Each row is a point. The points of each table are mixes of a few directions, plus a little noise. How many directions does each table use, and how many do they share? Where both have some left over, give the other angles between the two spaces (their principal angles), to ten degrees, smallest first.

First (4 x 3)
[[-0.07  0.06 -0.01]
 [-0.37  0.29 -0.05]
 [-0.45  0.35 -0.06]
 [ 0.89 -0.70  0.12]]
Second (5 x 3)
[[-0.73 -1.06 -0.01]
 [ 0.02  0.33 -0.01]
 [ 0.44  0.32  0.00]
 [ 0.39  0.21  0.03]
 [-0.09  0.22 -0.03]]
Directions: first 1, second 2, shared 1

First (7 x 6)
[[-0.49 -0.65  0.06  0.05 -0.31 -0.10]
 [ 0.15  0.11  0.18 -0.16 -0.17  0.33]
 [ 0.59  0.79 -0.15 -0.02  0.46  0.05]
 [ 0.38  0.20 -1.12 -0.29  0.22  0.29]
 [-0.34 -0.07  1.24  0.38 -0.12 -0.41]
 [-0.13 -0.29 -0.60 -0.05  0.04 -0.07]
 [-0.15 -0.11  0.40  0.09 -0.10 -0.09]]
Second (7 x 6)
[[-0.31 -0.13 -0.36  0.44 -1.25  0.00]
 [-0.06  0.36 -0.39 -0.45 -0.10 -0.19]
 [ 0.24 -0.05 -0.26  0.17 -0.08 -0.20]
 [-0.52  0.25 -0.04 -0.27 -0.49  0.16]
 [ 0.11 -0.39  0.93  0.24  0.92  0.39]
 [ 0.20  0.17 -0.10 -0.31  0.39 -0.13]
 [ 0.35 -0.22  0.23  0.17  0.59 -0.03]]
Directions: first 3, second 3, shared 0; angles 30, 60, 70

First (7 x 8)
[[ 0.81 -0.44  0.23 -0.17 -0.49 -0.17 -0.05  0.10]
 [ 0.07 -0.17 -0.14 -0.46 -0.08 -0.32 -0.72  0.78]
 [ 0.23 -0.29  0.28 -0.12 -0.24 -0.11  0.96 -0.67]
 [-0.32  0.07 -0.07 -0.09  0.14 -0.05  0.11 -0.03]
 [-0.68  0.47 -0.07  0.48  0.44  0.36  0.59 -0.70]
 [ 0.34 -0.19  0.07 -0.12 -0.20 -0.09 -0.18  0.20]
 [-0.48  0.56 -0.30  0.47  0.43  0.37 -0.70  0.30]]
Second (7 x 8)
[[-0.54 -0.54 -0.75  0.50 -0.19 -0.60 -0.15  0.24]
 [-0.24 -0.28 -0.41  0.22 -0.08 -0.33 -0.12  0.09]
 [ 0.28  0.44  0.40  0.67 -0.28 -0.47  0.56  0.41]
 [ 0.17 -0.21 -0.51 -0.01  0.05 -0.60 -0.36 -0.05]
 [-0.10  0.30  0.69 -0.17  0.02  0.85  0.37 -0.05]
 [ 0.46  0.32  0.46 -0.68  0.28  0.56 -0.11 -0.36]
 [-0.05 -0.04  0.12 -0.52  0.20  0.59 -0.19 -0.29]]
Directions: first 3, second 3, shared 0; angles 60, 60, 90

First (9 x 11)
[[ 1.06 -0.51 -0.67  0.33  0.19 -0.97  0.52 -0.86 -0.76  0.96  0.44]
 [-0.21  0.02 -0.23 -0.04 -0.08 -0.09 -0.28  0.00 -0.10  0.62 -0.69]
 [-0.09 -0.30  0.31  0.00 -0.55 -0.23  0.32  0.04 -0.01 -0.05  0.49]
 [-0.18  0.19 -0.44  0.15  0.34  0.40 -0.14  0.37  0.52  0.03  0.26]
 [-0.06  0.10  0.27 -0.15 -0.19  0.21 -0.15  0.18  0.12 -0.34 -0.21]
 [ 0.84 -0.11  0.47 -0.29 -0.69 -0.10 -0.10 -0.05 -0.20 -0.44 -0.42]
 [-0.57  0.17 -0.04  0.05  0.26  0.30 -0.06  0.24  0.30 -0.10  0.16]
 [-0.45  0.61  0.24 -0.07  1.07  0.63 -0.22  0.01  0.15 -0.95 -0.08]
 [-0.33 -0.17  0.09  0.01 -0.36 -0.16  0.10  0.07  0.00  0.28  0.06]]
Second (8 x 11)
[[ 0.18 -0.28  0.42 -0.84  0.06  0.61 -0.51  0.25 -0.12  0.20  0.65]
 [-0.19  0.34 -0.51  1.02 -0.06 -0.73  0.63 -0.32  0.16 -0.23 -0.80]
 [ 0.07 -0.13  0.19 -0.38  0.03  0.28 -0.24  0.12 -0.04  0.07  0.30]
 [ 0.12 -0.18  0.27 -0.56  0.03  0.39 -0.32  0.17 -0.09  0.11  0.41]
 [-0.19  0.36 -0.52  1.06 -0.05 -0.75  0.64 -0.34  0.15 -0.25 -0.82]
 [ 0.01 -0.02  0.03 -0.06  0.01  0.05 -0.05  0.02 -0.02  0.03  0.04]
 [-0.12  0.20 -0.32  0.62 -0.02 -0.45  0.40 -0.19  0.10 -0.16 -0.49]
 [ 0.18 -0.30  0.43 -0.85  0.05  0.63 -0.53  0.28 -0.11  0.21  0.68]]
Directions: first 5, second 1, shared 0; angles 70
